Every row gives one point. Any point is a mix of the corners, with weights that add up to 1. It lies inside the corners' shape when no weight is negative. Say inside or outside, and name the corners with a negative weight.

Corners:
(1): [ 53 -13 -28]
(2): [-30  77  77]
(3): [ -4 -25 -19]
(4): [ 22 -53  20]
Points:
[-16  47  57] => inside
[33 -1 22] => outside (3)
[ 19 -44  19] => inside
[ 56 -88 -40] => outside (2)
[ 20   6 -20] => outside (4)

Corners:
(1): [ 28 -64  -8 -19 -16 -13   1 -35  32 -12 -27]
(2): [ 27 -18  -6 -11 -41  11  44 -24   4 -27  -1]
(3): [ 23 -19  25 -20  21 -33  41 -10   0 -14  -8]
(4): [  3 -47  10  -3 -10  -7   9  15  23 -43  11]
(5): [ 20 -20 -20   9  20  23  30  -2  21   9   4]
(6): [-95  29 -25 -11  18  18  28  -9 -12  19 -16]
(7): [ -2  89   7 -11  30  53  -7 -16 -10 -31 -27]
(8): [ 37 -23 -27   8   5 -45   6 -25  -6 -36  19]
(9): [-14  72  41  13  13  46  -9 -37 -21  13   4]
(10): [-69   7 -23 -64  18  42   1   4 -18  34  18]
(11): [ 40 -34  -6   1 -18 -14   6  15 -17  -2 -24]
(12): [-26  30  19   6  46  57   8 -30 -53 -22 -17]
Points:
[ 17 -35  -5 -15  -5  -3   7 -26  17 -11 -18] => inside
[-25 -10   0 -20   3  -1   4  20  32  16  -2] => outside (2, 8, 12)
[-19   9  -1 -13  17  18  17 -24   0  -5   2] => outside (11)
[ 14  -2  -2 -14   0   0  19 -17   0  -4 -10] => outside (4, 12)
[-19   9   9 -13   2  20  10  -9  -6  -7  -9] => outside (5, 8)
[ 18  -7 -10  -6  -2  -2  16  -7  14 -10   2] => outside (12)
[-9 -4 -9 -8  1 12 10 -8  6 -1  0] => outside (3, 12)
[ -7   7   0  -9  12  19  15 -10 -13 -13  -1] => outside (1)

Corners:
(1): [ 35 -21 -28 -16   6  12  -1 -16 -27  17  44   4  33  69  -3  -8  26  33
  31  29]
(2): [ 57  67 -23 -21 -14  -2  49 -20 -21  22  23   7 -24 -29  10 -46  41  16
  -7  73]
(3): [-26 -45 -28  58   8 -15 -27 -25  36  -8 -28 -20 -18  17  -1  19 -19 -32
  36  -4]
(4): [ 30 -43   4 -19 -23  -8 -27  -5  -4  17 -21 -21 -21  13  20  23 -62   3
  34 -45]
(5): [ 18  33  16  -6  16   6  34  17 -40  38  56 -45  -2   6  62 -18  58  -5
 -35  48]
(6): [ 36  34  14  -1 -29   6  50  19  15   9  42  17  43 -24  33  34  45  15
 -17  57]
(7): [-40 -31 -39   1   5  20 -38 -25  -2 -12   1 -16 -16 -10 -11  37 -15  42
  13 -56]
(8): [ 18  -7   1 -28   8  -1   5  -3 -11 -21 -50 -47  30  33  29 -28  28  68
  10  38]
(9): [ 41  30 -10   2 -13  -8 -35  33 -13  -6  17  24  31  25  23 -45  32  17
 -29   0]
(10): [  0  -5  16  26 -26  36  31  32 -26   1   1   2 -16  48   8 -36   4  59
  13  19]
(11): [ 11 -38 -14  -2  -6  38   5 -14 -35 -35 -34  -4   5   5 -23  29 -22 -57
  -3 -31]
(12): [-38 -33  19 -14 -24   6  -9 -81  12 -35  12  20  -1  25  11   0 -30 -28
  15 -50]
(13): [-50 -26 -37 -32  29 -23  20   0  20  16 -44  17   6  30 -12  11 -43 -11
  19 -46]
(14): [ 17  42  33 -31  25   2  -8  43 -37  -8  36  23 -22  -4  25  -1  46   1
   6  95]
(15): [-13 -53   3   2  20  49 -35 -49  17  29 -23  34  19   6  -2  11 -53 -10
 -27  -6]
(16): [-14  -2  -6 -18 -25  34 -30 -24  43  21 -32  -6 -19  52 -13  35  16 -19
   4 -32]
(17): [-14 -14  14   9  32  46 -14 -27  25   9 -24  -1  20  -4 -14  -2 -18 -25
  69 -62]
(18): [ 15 -83   7 -15  19  15   6 -16  49 -15 -16  20 -26   3 -22  -2  12  -6
  -1 -60]
(19): [ 54  74  15  -7  34   9  34  10  12 -19  56 -20  -1  20   9  -5  -2  15
 -33  56]
(20): [-32 -45  18 -13 -19  -8 -20 -14  11  16  -3 -27  14  -2 -69  -6 -26 -10
   5 -15]
(21): [-31 -47 -39 -38 -16  52 -23   9  51  -9   7  -9   4   3   4 -18 -35 -31
  22  -7]
Points:
[13  0  1 -7  3 13 10 -3  5  1  8 -1  7 10  7  4  1  3 -4 11] => inside
[ 21  53   1   0 -17   5   7  12 -17  -2  52 -23  -4   8   6  -3  22  -2
  13  33] => outside (8, 13, 15, 18)
[  3  57 -12  -9  12 -30 -40 -16   0  38  85  22  36 -29  21 -10 -25 -40
  11  22] => outside (8, 10, 11, 16, 18)
[ -3  -5  -9  -4 -12  22   9 -30  15  23  -1  11 -12  13 -18  22 -46 -49
  36  22] => outside (5, 7, 8, 9, 18)
[  3 -14  -6  -5   5  13   0  -6  -1  -3   0  -2   5  12   4  -5  -6   4
   6   0] => outside (16)
[13 -8 -2 -7 -4 18 -6 -7  3  1  8 -4  2  8  6 -6  5  3  3  8] => outside (13)

Corners:
(1): [-15 -24 -11 -12  -3  -4 -22  58 -59 -28 -15 -68  39  -2 -24  -1   2 -58
 -69  17]
(2): [-14  38 -26  19  28  32 -31  27 -53 -12  12 -31  89  16 -19  36 -13 -23
 -17  12]
(3): [-49  -9 -35  10  16   7  29  17  60  62  42  56 -17   5  19   7  57 -37
  21 -14]
(4): [ 40   9  66 -19 -30 -12  20  27  20   4  19 -21  27 -50 -36  23 -37  41
 -11   3]
(5): [-19  39  11  -2   9 -16  42  13 -12  -3  14 -40  -5 -16 -51 -17 -25  57
 -22 -52]
(6): [-25 -26 -17  -6  -1 -35 -18  67 -31  10   1 -57  81  31  36  31  -2 -13
 -48 -40]
(7): [-24 -19  24 -13  16 -46  57  13  10  14 -12   6  36 -12 -86  30  -4  37
   7 -22]
(8): [-29  -8   9  48   7  18  -3 -10 -16  29 -20   7  -1  11  49  41  82  -7
  36  -7]
(9): [-23  -2  28   1   8 -19   1 -12  41 -40   0 -37  17 -14 -59  45 -31  54
 -63 -11]
(10): [-25 -12 -14   8  24 -21  47  32 -70 -24  12 -52  46 -27  39  28 -22  -8
 -63  33]
(11): [-19   3 -42  10 -21  -2  35  10 -27 -32 -33  -4  52  24   1 -20 -16 -28
 -39  -4]
(12): [-26   9  66   9  27 -66  17   4   5 -34  24   7  26 -20 -50 -44 -34   7
 -16 -13]
(13): [ -9   0  31  28  -2 -25  25  33   2  35  -7  -2  -9  17 -55  -3 -64  31
 -34  16]
(14): [-19  34  54 -57   2 -45  20   3  -3  12  17 -12   9  23 -35  20 -25  32
 -39   8]
(15): [  6  11 -73  46   9 -50  -2 -24   9  53  26  53 -23   9  17   9  80 -24
  15 -23]
(16): [-29  49  40   3  -4 -53  43  56  18 -36  -2   5 -18  -5 -58  43 -23  21
  10   1]
(17): [-10 -29 -54  12  28 -16  -6  18  20  21  37  36 -17  30  27   8  71  21
  83  15]
(18): [ 21 -20  -5 -20  33  12 -21  13 -63 -32 -19 -71  46   8  12  38 -57 -60
 -17 -23]
(19): [-14 -22  -7  -2  11  10  16  55 -73 -30   7  12  41  41   0  33   4 -20
 -67 -35]
(20): [  2  13 -31  -3  65 -20  26  36  57  44 -26  58  -6  12  28  -6  81   5
   1  -5]
(21): [-46  -9 -37  -3  10  -9 -36  -5   0  46  -5  77 -11 -38  35  10  46  17
  32 -15]
Points:
[-18   3 -10  -6  16 -18   4  21  -6  -3  10  -1  24  -3 -12  13   6   1
 -12  -8] => outside (8, 13)
[-23  -3   2  -1   7 -16  11  30 -20   4   9   0  21   2  -5  10  -3  -3
   0  -6] => outside (9, 15, 20)
[-14  13  46 -11   0 -20  55  38  -7 -38  20 -33   9   3 -95  -4 -74  38
 -50  26] => outside (6, 8, 15, 18, 20, 21)
[-35  19 -45  33  26 -17  27 -13 -10  29  -6  34 -22  13   7 -15  45 -21
  32  11] => outside (4, 6, 9, 19)
[-34   4 -67  30  33   2 -14  31 -37 -12  12  -1  29  25  36  -3  14 -44
 -25  -1] => outside (4, 7, 8, 14)
[  8  13   6 -17   9 -23  14  34 -32 -22  17  -5  20  -6 -27  -1 -34   9
 -31   3] => outside (3, 6, 7, 8, 9)

Corners:
(1): [ -8  35 -17   1 -32 -43  50 -22  19   0  -6 -27  24   0  46 -30   9  -4
  40 -10]
(2): [-34   3 -35  36 -28  -3  15   9  29  52   0 -27  44 -42  42  -8 -10  -3
  33 -31]
(3): [ 19 -16  -6 -31 -26   0  -6 -24 -13 -23 -25 -21  29   5 -12 -54 -56   4
  -8   6]
(4): [  1   0 -14  -2  -1 -19  49  14 -23 -20 -47 -41   4   2  -6 -15 -76 -19
  -1 -19]
(5): [ -7  -4   0  26  -1  10   9  20  17  -2  26  35  33  12   0   6  -2   0
 -63   5]
(6): [ 15   7 -19  50 -28 -25 -22  11  10 -10   9 -12  24 -15  19 -11   5  16
  31 -29]
(7): [ 37 -15  17 -29  -7  53   5   5 -12 -28 -11  19   4 -27  -8  -2   2 -25
 -22   1]
(8): [  9 -54  -3   6 -29  13 -12  -4  -6  -2 -13 -12   3  12  16  29  35 -15
 -54 -12]
(9): [-21  21 -29  28  10 -35   2 -13  42  25  35   5  16  -8 -14  22   8  -2
  77 -41]
(10): [ 32 -36 -12   6  18   1  -5  14  20  30  -3  34 -12   1  -3 -13  10 -24
 -42  -8]
(11): [-44 -12  -6  16  -4 -25  22  -2  26  22   7  -3  22 -28   4 -22   6  40
  50 -10]
(12): [  1  16 -19  22   1 -27  12 -13  17  11  37 -31  26 -13  50   4  -5   9
  22   0]
(13): [ 23 -21  40  19  33  22   3 -31  22 -12 -42  11   4 -15  27   2   5 -33
 -29 -10]
(14): [ 20 -54  42   7 -24  26 -11  -6  10 -26  38  -5  -7  -7   7  -7  -7 -30
 -37 -48]
(15): [ 32 -12  52   6  14  26 -37  32   7   5 -29  43   2  18   6  21   5  11
 -35 -36]
(16): [ 25 -14  43  13 -20  16  12  -6  15  15 -36  22 -24 -14   6  12 -28   3
 -21  11]
(17): [  9  -8  12  28  17  65 -14  -7 -20   8 -28  14 -19  12  -6  -5   6 -14
 -26  -4]
(18): [-40  -3 -42  19 -13 -34  -6  -9  -5 -20  17   7  30  -5  45  -6 -41  -6
  64 -20]
(19): [ -6   8  14   6  14   8 -31  10  -4  14 -23  21 -33 -25 -12   2  21  -9
 -52 -20]
(20): [ 26 -46  45  -3 -10  10 -32  15 -17   6   1  12  25  14 -22   2  22 -39
 -38  24]
(21): [ -1  16 -16  21 -15 -34   4 -26 -31  24   6  17  35 -23   2  -5   4  11
  35 -21]
Points:
[  0   0   7  27   0  -9  -1   6  16  16  -4   8  10  -7  18   2  -6   0
   5 -21] => outside (3, 7, 8)
[-55  18 -37  45 -35 -89  42 -31  34  25  27 -55  35 -44  57   1  -3  -1
  95 -33] => outside (3, 5, 7, 10, 15, 17)
[  4   5 -20  12  -3  -2  -4   0  -3   2  -9   2  15  -6  17  -2  -2 -10
  -5 -19] => outside (11, 14, 16, 20)

Corners:
(1): [-25  46  64 -26 -15  -8  24  30  27  19 -14 -11   5  13   2  -7  28 -38
   2  34]
(2): [ 18 -32 -29  25 -17 -14   5  -4 -18 -17 -29 -17  -9 -18   9 -16  -5  55
  20  12]
(3): [-16  -4 -26  22  10   6 -37 -24 -16  -9  27 -16 -13  13  36   3  -7  16
 -12 -18]
(4): [ 13 -66 -26  -6 -28 -16 -42 -60  12 -25   7   7 -17  -4  12  19  22  26
 -25  -8]
(5): [  9 -10 -28  19  16  -5 -36  -9  16 -10 -18 -31 -18  22  11 -41 -32 -49
  67   2]
(6): [-48   9  32 -37   0  41  37  71  19  10 -12  13 -45  10 -31 -26  16  -7
 -26   5]
(7): [  8  -7 -24  -3 -39 -24 -16 -43 -50 -49   6  10 -42 -22  -3   5 -10 -34
 -14   8]
(8): [ -2   7 -38  32 -19 -10 -11 -45 -40 -20  -5  18  -6  20 -18  18  29  27
  20  -3]
(9): [-47  23  71 -11 -42  60  -3  37  14  16   6  25  12 -38 -22 -28   7 -22
  40  23]
(10): [-12  20  17 -35  -8  43  47  43  53  25   7  -1  26 -25 -20 -11  -6 -42
 -10  24]
(11): [ -6   7  -7  30 -30   7 -24   0  16 -72  -3 -15 -18  -1   5 -17   6  21
 -44 -31]
(12): [ 16  -4 -26 -20  31  -1 -56 -40 -53 -11 -50 -23 -10 -15 -15   4 -14 -45
  23 -12]
(13): [-12 -26  -6  -3 -18  11  -9 -51 -30 -13 -17 -21 -14  35  -3   5 -35  28
 -30   1]
(14): [  3   3 -23 -26 -11  -9   7 -78 -10 -18   5 -12 -15 -32  11 -37  20  34
   8 -39]
(15): [  6  19 -21 -17   0  13 -29 -15   3 -25 -34  44   7 -19  23  30 -31  19
   1 -24]
(16): [-27 -26  49  -7   2  41  80  55   0   7  -7  18  13 -24 -15  -7   1 -52
  14  -6]
(17): [ 10   1  29 -36  -3   9  36  57  -5  -8  30   5  27  18 -20 -26   0 -30
   3  15]
(18): [ 10  26  22  -1  -1  95  44  41   6  12  -5  14   1  27  14 -40  34 -35
  -9  14]
(19): [  5  15  42 -18  26  52  46  41  34 -45  11  17   3 -14 -16  -4  23  -6
  23  60]
(20): [ 34 -19 -14  34 -14 -18 -42 -56  -7   0  17  26 -28 -15 -12 -16 -13  26
 -31 -49]
(21): [-15  -2 -58  20  30 -52 -34 -43  -5  -2 -41  30  18   8  -4 -44 -14 -29
   5  26]
Points:
[ -6   4   6  -5  -5  17  11  12   6  -8  -2  10  -1 -11  -6 -13   8 -14
   8   5] => outside (13)
[ -5   4   4  -2  -1  17  -4   5  13 -11  -7   2  -6 -13   1 -18   1 -17
  13   6] => outside (8, 13, 17)
[ -8   4  -2  -3  -6  11  -4 -17   0 -10  -6   8 -10  -2  -2 -11   3 -14
  -1  -5] => outside (2, 17)
[ -6  10   0   1  -6  13   6   2  -5  -9  -7   4  -3  -1  -5 -15   3  -7
   5   4] => outside (4)
[ -2   0   2   1  -7  13  -2  -5   0 -12  -6   5   1  -6   0 -11   0 -12
   5   1] => outside (6)
[ -7   0   7  -3  -3  18   3  11   3  -9  -6   9  -4  -3  -4  -7  -2 -10
   3   5] => outside (14)
[ -8  -4   3   2  -7 -14  -6  -5   2 -12   4  -3  -8 -11 -10 -17  10 -15
   7   7] => outside (13, 15, 18)

Corners:
(1): [ 17  25  27  11 -24  25  -5  16  25  -6  31 -16  85   7 -16  11 -14  10
  -6  10]
(2): [ 38   1  -1 -12 -18 -14  21  11  -6  -4  12 -16  -8  14  -4  -6 -16  18
 -19 -21]
(3): [  3 -16  -1 -16  -2  -4   9 -10  28  18  16  11  -1  12   9 -16 -13   7
  -6   8]
(4): [-14  44 -27  -3  95  18  15   4  14 -27  -8  -4 -16  -5  25 -13  40   1
  -1  11]
(5): [-10   0 -18   6  -3   4   7  11  -3 -25  -6  24 -13   5  12   2  -4  15
   5  21]
(6): [ -5   4 -21  15 -16   3  15 -20  60  16 -10   8  47   1  30  46  18  27
  23  12]
(7): [ -7  27  42   0 -12 -19  23 -13  -3  -5 -28  23  20 -31  25   8  -7  19
   3  17]
(8): [ 30  31 -14   1 -29 -11  11  -8   7   9   3  11  -2   9   8 -14   0   6
  -9  20]
(9): [  6  -8  -7  -1  25  60  18 -22   2 -22  15   9  -7  -8 -11 -11 -12  -5
  -3  10]
(10): [ -6 -11 -13 -19  -9  -9  15  -7  -8  -4   6   4  -5   1  17 -13   6 -21
 -21 -12]
(11): [ 18   1 -21   6  26  10 -34  14  -6 -12  -9 -10  19  14  21 -13 -11 -10
  -8 -63]
(12): [ 38   1 -18  -7  29 -14   9 -32   3 -20  19   7  14   3  11  -5   8  10
 -10 -12]
(13): [  5   4 -30 -18 -25  -8  -9 -13   7   1  20  -8  24   6  17 -19 -17  14
  -9   3]
(14): [ -6   2  -4  -1   7 -10  17   9 -11   7   6  13   7 -37 -33  19 -23   4
  -3  14]
(15): [  3   0  33  -5 -25   0 -17   6   5  -5  17  12  13 -41  12  20 -12  -4
   1 -35]
(16): [  1   1   5  11 -12  -5   8  -3 -15  -5  14  -1  -7   8  23   6 -19   1
 -21   8]
(17): [ -9 -17  13  12  -5   3  12  -6  21 -16 -12 -26 -22 -14 -31  -3 -10   5
 -24  17]
(18): [  5  -6   5  -6  -6  25 -27   2   3  -7   9   2  17  24  12  40  10   9
  -1  12]
(19): [ -4  -3   7   7  -3  11  -5   7  -7  -2  11 -17  -4   0 -13   0  -2   1
  16  13]
(20): [ 65 -15 -10 -16 -12 -17 -10   9   4 -11  14 -30   0   7  19 -22 -10  -4
 -19 -11]
(21): [  0 -13  12   4 -33 -13  -7  16  -7  34   8  18   6 -38   5 -13  -2  29
  -6   6]
Points:
[ 16   7  -1   0   1   4   7  -3   8 -10   9   0  16   1   2   4  -9   8
  -8   1] => outside (10, 19, 21)
[  0  -3  23  15 -52  -7   8  -7   7   8  12   7  26 -39 -17  16 -27  24
  -1  37] => outside (2, 3, 4, 10, 11, 18)
[-14  17 -11 -14  21 -12   3  -3 -11 -17  -8   9 -21  -5   2 -10   3   0
   1  -7] => outside (1, 6, 9, 16, 20, 21)
[ 17  16  21   3   6  11   8  15  -4 -16   8   2   7 -24 -28   6  -3  12
  -2  17] => outside (3, 6, 10, 11, 13, 16)
[ 31   2 -17  -4  -4 -14  -4   9  16   9  22   0  15  -4  17 -11  -7  15
 -10 -16] => outside (7, 9, 10, 17, 18, 19)
[ 8  3 -3 -2  0  4  3 -1  8 -3  5  4 11 -4  7 -2 -6  7 -8 -1] => outside (19)
